Each row is a point. A path goes straight from each point to the next, and from the last back to the first. The post is the endless flat space through its rows: a point in 2 columns, a line in 3, a plane in 4, and so on, so that a path can go around it. How many times does the path go around the post? Going back the other way cancels.
(in the rows, 128 means zero)

Post, one row:
[[114 131]]
Path, 24 rows:
[[119 187]
 [ 72 132]
 [ 95 102]
 [ 92 137]
 [109 148]
 [129 139]
 [148 102]
 [ 69  95]
 [ 77 155]
 [101 122]
 [131  76]
 [126  85]
 [ 96 115]
 [ 85  88]
 [130 118]
 [149 133]
 [122 167]
 [ 96 134]
 [ 98  74]
 [134 116]
 [108 107]
 [ 75  89]
 [123  99]
 [147 142]]
Times around: 1

Post, 5 rows:
[[127 131 121 113 143 144]
 [115 143 155 149 122 101]
 [149 136 112 151 139 104]
 [176 139 145 156 162 134]
 [144  94 131  88 123 157]]
Path:
[[101 145 191 131 114 150]
 [177 125 125 121 136 128]
 [162 141 159 128 173 106]
 [132  96 116 146 164 123]
 [120 106 166 146 117 146]
 [145 154 122 168 107 122]
 [178 124 214  91 125 142]
 [130 130 116 115 162  79]
 [ 97 159 125 149 192 105]
 [127 107 120 135 143 100]
 [199  91 104 160 143 148]
 [182 101 200 122 106 172]
 [116 178 157 100 122 139]
 [205  86 141 160 121  56]
 [163  82 142 122 151 139]
 [132  97 130 143  96 114]
 [148 118 131 109 116 156]
 [134 107 164 103 102 184]
 [133 130  86 176 155 128]
 [157 138 111 126 101 140]
 [107 206 115 138 156  96]
 [144 128 179 129 133  78]
 [101 121 123 122 165  93]
 [174  91 181  88 125 133]
 [113 132 171 142 136  95]
 [ 77 162  68 110 166 121]
 [146 168 179 162 160  85]
 [112 200 140 141 135 162]]
Times around: 3

Post:
[[150 127 175 130  95 129 138 139  98 116 112]
 [135 110 153 134 128 108 108 165  94 150  88]
 [149 177 143  92 126  80 122  73 151 144 212]
 [118  87 135 162 110 144  99 151 128 154 156]
 [ 99 101 106 115 117 162 163 104 161 112 119]
 [120 103  85 160 147 175  93 147 131 131 128]
 [150 127 140 140  87 112 144 174 125 136 123]
 [104 108 113 124 109 129 134 155 129 100 126]
 [127 144 108 147  99 108  78 108 156 137 169]
 [124 133 130 117  71 146 147 159 112 136 125]]
Path, 23 rows:
[[101 128 106 145  63 131  73 157 163 126 191]
 [ 88 120 133 142 102 123  54 146 144 155 124]
 [134 153 173 121 131 112 140 100 115 128 131]
 [107  80 118 129 114  89 145 198  73 104 112]
 [ 98  71 139 114 102 152  90  97 112 140 167]
 [177 118 146 138 130 128 165 196 129 111  91]
 [118 152 170  96 129  95 121 144  97 169 110]
 [134 136 128  82 127  95  90 101 144 113 138]
 [105 111  93 110  97 202 124  44 149 113 153]
 [ 98  92 136  90 134 169 155 116 128 108 144]
 [109 135 140  99 106 176 134 110 125 104 126]
 [199 154 138 111  77 144 153 202 113 127 150]
 [135 181  97  49 116 108 173 161  82 162  99]
 [134 105 137 203 109  67  76 165 125 213 128]
 [114 124 150 103 180 158 106  58 138 130 170]
 [174 160 137 109 127 131 110 162 111 127 131]
 [168 112 137 106 150 116 144 142 100 143 106]
 [ 96 123 117 165  63  87 121 174 108 121 162]
 [126 153 146 110 124 116 159 168 102 110  86]
 [131 121  91 139 164 158  94  90 177 152 155]
 [130 123 131  77 103 167 170 103 117 104 121]
 [124 176 113 102 135 118 119  31 115 174 113]
 [128 106 144 137 166 152 119 119 121 213 119]]
Times around: 2
